Rows are points. Any point is a mix of the corners, with weights that add up to 1. It lies inside the corners' shape when no weight is negative. Is each point inside? If not, which corners have a negative weight?

Corners:
(1): [-0.031,  0.052, -0.046]
(2): [ 0.010, -0.001, -0.018]
(3): [0.006, 0.026, 0.007]
(4): [ 0.010, -0.067,  0.027]
Points:
[0.016, 0.001, 0.009] => outside (1)
[-0.021,  0.051, -0.044] => outside (4)
[ 0.009, -0.001, -0.016] => inside
[-0.008,  0.022, -0.006] => outside (2)
[-0.004,  0.015, -0.025] => inside
[-0.021,  0.030, -0.032] => inside
[-0.015,  0.029, -0.028] => inside
[-0.012,  0.022, -0.011] => outside (2)
[-0.017,  0.052, -0.034] => outside (4)

Corners:
(1): [-0.033,  0.001,  0.017,  0.017,  0.004, -0.029,  0.013,  0.029]
(2): [-0.003,  0.016,  0.002, -0.052,  0.017, -0.007,  0.042,  0.001]
(3): [ 0.026, -0.012,  0.015,  0.072, -0.010, -0.001, -0.067, -0.013]
(4): [-0.017, -0.024, -0.037,  0.059,  0.002, -0.040, -0.024,  0.003]
(5): [-0.010,  0.003, -0.069,  0.001, -0.019,  0.078, -0.037, -0.016]
(6): [-0.034, -0.004,  0.005, -0.026,  0.079, -0.017, -0.001,  0.014]
(7): [-0.015, -0.054,  0.010, -0.034, -0.074,  0.056, -0.003, -0.032]
(8): [ 0.034, -0.021, -0.021,  0.071,  0.044, -0.018, -0.055,  0.051]
(9): [-0.029, -0.005, -0.012,  0.016,  0.071, -0.003,  0.043,  0.010]
Points:
[ 0.001, -0.017, -0.013,  0.015, -0.005,  0.005, -0.029,  0.010] => outside (9)
[-0.020, -0.009,  0.002,  0.002,  0.000,  0.005,  0.003, -0.006] => outside (8)
[ 0.002, -0.012, -0.026,  0.035,  0.010,  0.004, -0.031,  0.010] => inside
[ 0.022, -0.007,  0.025,  0.038, -0.006, -0.013, -0.017,  0.001] => outside (4, 5, 6)
[-0.010, -0.024, -0.004,  0.014, -0.004,  0.011, -0.029,  0.002] => outside (2, 9)
[-0.025, -0.007, -0.002, -0.005,  0.049, -0.015, -0.004,  0.012] => inside
[-0.028, -0.011,  0.000,  0.036, -0.007,  0.002,  0.006, -0.003] => outside (2, 6, 8)
[-0.006, -0.009, -0.013,  0.011,  0.027, -0.001,  0.004,  0.002] => outside (1)
[-0.022, -0.003,  0.005, -0.005,  0.014,  0.013,  0.011, -0.001] => outside (4, 8)

Corners:
(1): [-0.039, -0.061,  0.026,  0.015, -0.007,  0.043,  0.015,  0.006, -0.004,
 -0.025,  0.009, -0.022]
(2): [ 0.073,  0.003, -0.038,  0.021, -0.030, -0.031, -0.032, -0.042,  0.015,
  0.046,  0.038,  0.013]
(3): [ 0.071, -0.024, -0.098, -0.009, -0.014,  0.005, -0.020, -0.034,  0.000,
  0.040,  0.026,  0.028]
(4): [ 0.051,  0.039,  0.026, -0.061, -0.034, -0.013,  0.085,  0.030, -0.018,
  0.019, -0.004, -0.022]
(5): [-0.008, -0.004, -0.082,  0.061,  0.044,  0.000, -0.041, -0.041,  0.032,
  0.018,  0.053,  0.021]
(6): [ 0.063,  0.035, -0.044,  0.025, -0.062, -0.016, -0.005, -0.008, -0.026,
  0.023,  0.022, -0.014]
(7): [-0.050, -0.051,  0.009, -0.048, -0.006, -0.012,  0.039, -0.003, -0.018,
 -0.041, -0.048, -0.044]
(8): [ 0.001, -0.005,  0.008, -0.034,  0.032,  0.014,  0.007, -0.009, -0.019,
 -0.031, -0.003, -0.044]
(9): [ 0.017,  0.020, -0.037,  0.016, -0.019,  0.025, -0.022, -0.055,  0.021,
  0.025,  0.057,  0.026]
(10): [-0.008, -0.018,  0.021, -0.034,  0.034, -0.033, -0.008, -0.006, -0.037,
 -0.048,  0.017,  0.033]
(11): [-0.014,  0.013,  0.020,  0.001,  0.027,  0.029,  0.001, -0.008, -0.032,
  0.014, -0.046,  0.000]
(12): [-0.037, -0.015,  0.021, -0.052,  0.021, -0.007, -0.020,  0.020, -0.044,
  0.010,  0.002, -0.007]
(13): [-0.042, -0.017,  0.032, -0.030, -0.026, -0.027, -0.033,  0.030, -0.012,
 -0.088, -0.024, -0.013]
Points:
[ 0.021,  0.001, -0.026,  0.004, -0.019,  0.002,  0.013, -0.007, -0.009,
 -0.002,  0.014,  0.002] => outside (2, 8, 12)
[ 0.016,  0.006, -0.018, -0.012,  0.000, -0.012, -0.012, -0.014, -0.010,
  0.005,  0.017,  0.004] => outside (1)
[-0.008, -0.010, -0.005, -0.010,  0.000,  0.008, -0.007, -0.008, -0.004,
  0.001, -0.003, -0.009] => outside (6, 10)
[ 0.017, -0.004, -0.024,  0.002,  0.002,  0.004, -0.002, -0.020, -0.008,
  0.017,  0.015, -0.001] => outside (13)
[ 0.030,  0.011, -0.001,  0.007,  0.007, -0.001,  0.036, -0.014, -0.007,
  0.018,  0.005, -0.023] => outside (3, 9, 12, 13)
[ 0.023, -0.004, -0.045,  0.017, -0.004,  0.003, -0.010, -0.025,  0.009,
  0.013,  0.021, -0.003] => outside (10, 12)
[ 0.013,  0.000, -0.022, -0.010,  0.005, -0.006, -0.002, -0.013, -0.009,
  0.000,  0.009, -0.002] => outside (1)
[-0.005, -0.002,  0.012, -0.002, -0.021, -0.007, -0.013, -0.005, -0.021,
 -0.043, -0.008, -0.025] => outside (3, 4, 5, 12)
[ 0.020, -0.001, -0.023,  0.001,  0.002,  0.002, -0.009, -0.018, -0.008,
  0.016,  0.005,  0.005] => inside

Corners:
(1): [-0.026, -0.054,  0.032,  0.035, -0.002,  0.035, -0.023, -0.015, -0.036,
 -0.009, -0.004, -0.001, -0.034, -0.063,  0.042,  0.031,  0.034, -0.061]
(2): [ 0.017,  0.023, -0.053, -0.001,  0.007,  0.000, -0.023,  0.004, -0.017,
  0.046,  0.012, -0.075,  0.024,  0.015,  0.016, -0.020, -0.041,  0.007]
(3): [-0.011,  0.047, -0.021,  0.016,  0.032,  0.002,  0.017,  0.009, -0.022,
  0.069, -0.006,  0.043,  0.047,  0.046,  0.001,  0.015, -0.024, -0.007]
(4): [ 0.021,  0.053,  0.019,  0.026, -0.061,  0.025,  0.029, -0.011,  0.067,
  0.002, -0.005,  0.039,  0.066,  0.018,  0.020,  0.025, -0.004,  0.007]
(5): [ 0.009,  0.022,  0.034,  0.017,  0.008, -0.065,  0.062, -0.010, -0.008,
 -0.029, -0.036,  0.032, -0.023, -0.001,  0.026,  0.015,  0.020, -0.001]
(6): [ 0.018,  0.005,  0.009,  0.017,  0.014,  0.000,  0.001, -0.043,  0.004,
 -0.018, -0.036,  0.021, -0.007, -0.007,  0.021,  0.003,  0.025,  0.011]
(7): [-0.003, -0.104,  0.035,  0.010,  0.020,  0.038, -0.006, -0.003,  0.018,
  0.098,  0.006,  0.011, -0.012,  0.003,  0.009, -0.002,  0.021, -0.005]
(8): [ 0.004,  0.010,  0.016,  0.001, -0.034,  0.033, -0.009, -0.068,  0.001,
  0.000,  0.041,  0.045, -0.006, -0.023,  0.016,  0.022,  0.009, -0.033]
(9): [-0.018,  0.024, -0.038,  0.014, -0.012, -0.006, -0.015, -0.006,  0.155,
 -0.018, -0.051,  0.006,  0.017,  0.000, -0.007, -0.004, -0.045, -0.001]
(10): [-0.016,  0.031, -0.013,  0.006, -0.016,  0.019, -0.011, -0.011, -0.011,
  0.037, -0.044, -0.007,  0.043,  0.015,  0.011, -0.020, -0.079, -0.044]
(11): [ 0.008, -0.021, -0.032, -0.004, -0.012,  0.010, -0.021, -0.006, -0.043,
  0.024,  0.056,  0.059, -0.019, -0.001, -0.082, -0.025,  0.024,  0.019]
(12): [ 0.013, -0.026,  0.006,  0.002, -0.013,  0.040, -0.018, -0.001,  0.030,
 -0.020,  0.031,  0.025, -0.034,  0.024,  0.022,  0.027, -0.079, -0.007]
(13): [ 0.002, -0.023, -0.042, -0.026,  0.041,  0.004, -0.016, -0.016,  0.017,
  0.005,  0.013, -0.011,  0.001,  0.042, -0.057,  0.016, -0.018,  0.006]
(14): [-0.044,  0.034, -0.016, -0.017,  0.004,  0.025, -0.016,  0.013, -0.025,
  0.055, -0.053, -0.064,  0.000,  0.003,  0.027,  0.023, -0.009,  0.012]
(15): [ 0.008,  0.010, -0.042, -0.020,  0.002,  0.038, -0.060,  0.027, -0.013,
  0.058, -0.040, -0.036, -0.010,  0.040,  0.001, -0.025, -0.001, -0.025]
(16): [-0.047, -0.047, -0.034, -0.029,  0.035,  0.020, -0.037,  0.009, -0.025,
 -0.008, -0.014, -0.044, -0.021,  0.020,  0.007, -0.021,  0.000, -0.008]
(17): [-0.021,  0.027, -0.008, -0.005,  0.024, -0.133, -0.017,  0.034,  0.009,
 -0.024, -0.045,  0.011, -0.006, -0.023, -0.003,  0.019,  0.002, -0.016]
(18): [-0.058,  0.017,  0.004,  0.027,  0.039, -0.008, -0.006,  0.003,  0.090,
 -0.014, -0.048, -0.001, -0.004,  0.042, -0.058, -0.011, -0.070,  0.011]
(19): [-0.016,  0.006,  0.023, -0.005,  0.021,  0.033, -0.007,  0.013,  0.005,
 -0.010, -0.002,  0.006, -0.008, -0.051,  0.058, -0.016,  0.005, -0.030]
Points:
[-0.025, -0.006, -0.020, -0.002,  0.025,  0.038, -0.025, -0.006, -0.036,
  0.052, -0.009, -0.020,  0.007,  0.012, -0.001, -0.010, -0.013, -0.014] => outside (4, 5, 9, 12, 17)
[-0.008, -0.004, -0.009, -0.003,  0.020,  0.020, -0.009, -0.010,  0.005,
  0.022, -0.025, -0.015, -0.007,  0.020,  0.015, -0.007, -0.019, -0.006] => outside (1, 4, 11, 17)
[-0.009,  0.009, -0.013,  0.000,  0.004, -0.002, -0.013, -0.005,  0.009,
 -0.008, -0.015, -0.005, -0.005,  0.002,  0.001,  0.001, -0.014, -0.007] => outside (3, 7)
[-0.015, -0.009, -0.001,  0.003,  0.010, -0.001, -0.013, -0.013,  0.021,
 -0.007, -0.016,  0.001, -0.013, -0.013,  0.004,  0.000, -0.015, -0.012] => outside (3, 4, 15)
[-0.010, -0.009, -0.001,  0.005,  0.008,  0.003, -0.009, -0.005, -0.003,
  0.017, -0.010,  0.004, -0.004,  0.014, -0.004,  0.007, -0.015, -0.009] => outside (9, 19)
[-0.007,  0.005, -0.011, -0.001,  0.006,  0.010, -0.010, -0.001,  0.018,
  0.024, -0.014, -0.003,  0.006,  0.014,  0.001, -0.002, -0.018, -0.002] => outside (1)
[-0.009,  0.004, -0.015, -0.006,  0.002,  0.007, -0.023, -0.003,  0.012,
 -0.004, -0.020,  0.003, -0.010,  0.007, -0.005, -0.002, -0.007, -0.012] => outside (2, 3, 7)
[-0.003, -0.002, -0.008, -0.001, -0.001,  0.009, -0.018, -0.004,  0.000,
 -0.008,  0.002, -0.006, -0.013,  0.003,  0.010,  0.007, -0.026, -0.010] => outside (3, 7, 9)
[-0.002,  0.020, -0.002,  0.009, -0.012,  0.002, -0.009, -0.007, -0.008,
 -0.003, -0.015,  0.007,  0.000, -0.017,  0.033,  0.009, -0.002, -0.022] => outside (7, 13, 18)
